Rows are points. Each copy is the shape, with its points in the same order, stretched, turned, moved and blurred by noise. Some copies are also mirrored. Which?

Shape (7 x 2)
[[ -8 -15]
 [ -5  18]
 [ -9 -10]
 [-19 -25]
 [ -8 -34]
 [100 -23]
 [ -6 -22]]
Copy 1 (7 x 2)
[[  8 -29]
 [  9   4]
 [  4 -27]
 [ 12 -40]
 [  3 -47]
 [-96  -4]
 [ -3 -35]]
Copy 1 is: mirrored
Copy 2 (7 x 2)
[[ -8 -15]
 [  7  17]
 [-17 -11]
 [-28 -20]
 [-21 -30]
 [ 83 -68]
 [ -7 -21]]
Copy 2 is: only turned
Copy 3 (7 x 2)
[[ -1 -11]
 [ -6  22]
 [ -1  -5]
 [-14 -23]
 [  4 -26]
 [104  -3]
 [  8 -16]]
Copy 3 is: only turned
Copy 4 (7 x 2)
[[ 16  24]
 [-12   5]
 [ 11  23]
 [ 20  39]
 [ 34  34]
 [ 76 -65]
 [ 24  25]]
Copy 4 is: mirrored

Shape (9 x 3)
[[ 17 -25   2]
 [-11 -17 -53]
 [ -1  33  36]
 [-38  41   9]
 [ 13 -16 -32]
 [ -9 -34  52]
 [ -2 -25  12]
 [ -1  95  -5]
 [  4  40 -13]]
Copy 1 (9 x 3)
[[-14  10 -11]
 [ -6 -27 -58]
 [ 21 -12  45]
 [ 25 -54  17]
 [ -1  -2 -38]
 [-43   0  30]
 [-24  -4   2]
 [ 89 -40  30]
 [ 43 -23   0]]
Copy 1 is: mirrored
Copy 2 (9 x 3)
[[ 12 -33   2]
 [-23 -15 -39]
 [-15  -2  69]
 [-52   3  52]
 [  9 -13 -20]
 [-16 -71  49]
 [ -5 -46  21]
 [-26  68  70]
 [ -8  27  26]]
Copy 2 is: only turned
Copy 3 (9 x 3)
[[ 48  -2  11]
 [ -2  -9 -41]
 [ 13  24  49]
 [-26  23  32]
 [ 31   1 -23]
 [ 35 -28  60]
 [ 27 -18  16]
 [-16  72  22]
 [  5  39  -1]]
Copy 3 is: only turned

Shape (10 x 4)
[[  0 -41 -30 -33]
 [ 19 -39 -26 -19]
 [ 43  53  21  54]
 [-56   5   7   3]
 [  6 -16  13  25]
 [  6  18   9  92]
 [ 10 -44   3 -15]
 [ 26  20   1  26]
 [-15 -63 -15 -39]
 [ -2 -11  31   9]]
Copy 1 (10 x 4)
[[-11 -25 -36 -48]
 [ 10 -23 -22 -45]
 [ 54  38  71  34]
 [-60   8   1  19]
 [ 12 -12  11  16]
 [ 17 -10  89  41]
 [  9 -27 -33 -21]
 [ 30  18  39   3]
 [-23 -36 -53 -40]
 [  7   0  -6  32]]
Copy 1 is: mirrored
Copy 2 (10 x 4)
[[ 19 -46 -18  27]
 [ 33 -33 -14  25]
 [ 24  72  61 -29]
 [-65 -14  31   2]
 [ -5  23  19  27]
 [ -5  58 103  18]
 [  7  -6 -26  38]
 [ 15  29  35  -6]
 [ -9 -47 -37  46]
 [-17  32   8  18]]
Copy 2 is: mirrored
Copy 3 (10 x 4)
[[ 18 -53 -38  18]
 [ 30 -37 -33  35]
 [ -1  70  28  19]
 [-29 -33  12 -35]
 [ 10 -19  15  21]
 [-38  17  46  33]
 [ 36 -45  -6  25]
 [  0  29   8  18]
 [ 30 -80 -26  14]
 [ 20  -9  27   4]]
Copy 3 is: only turned
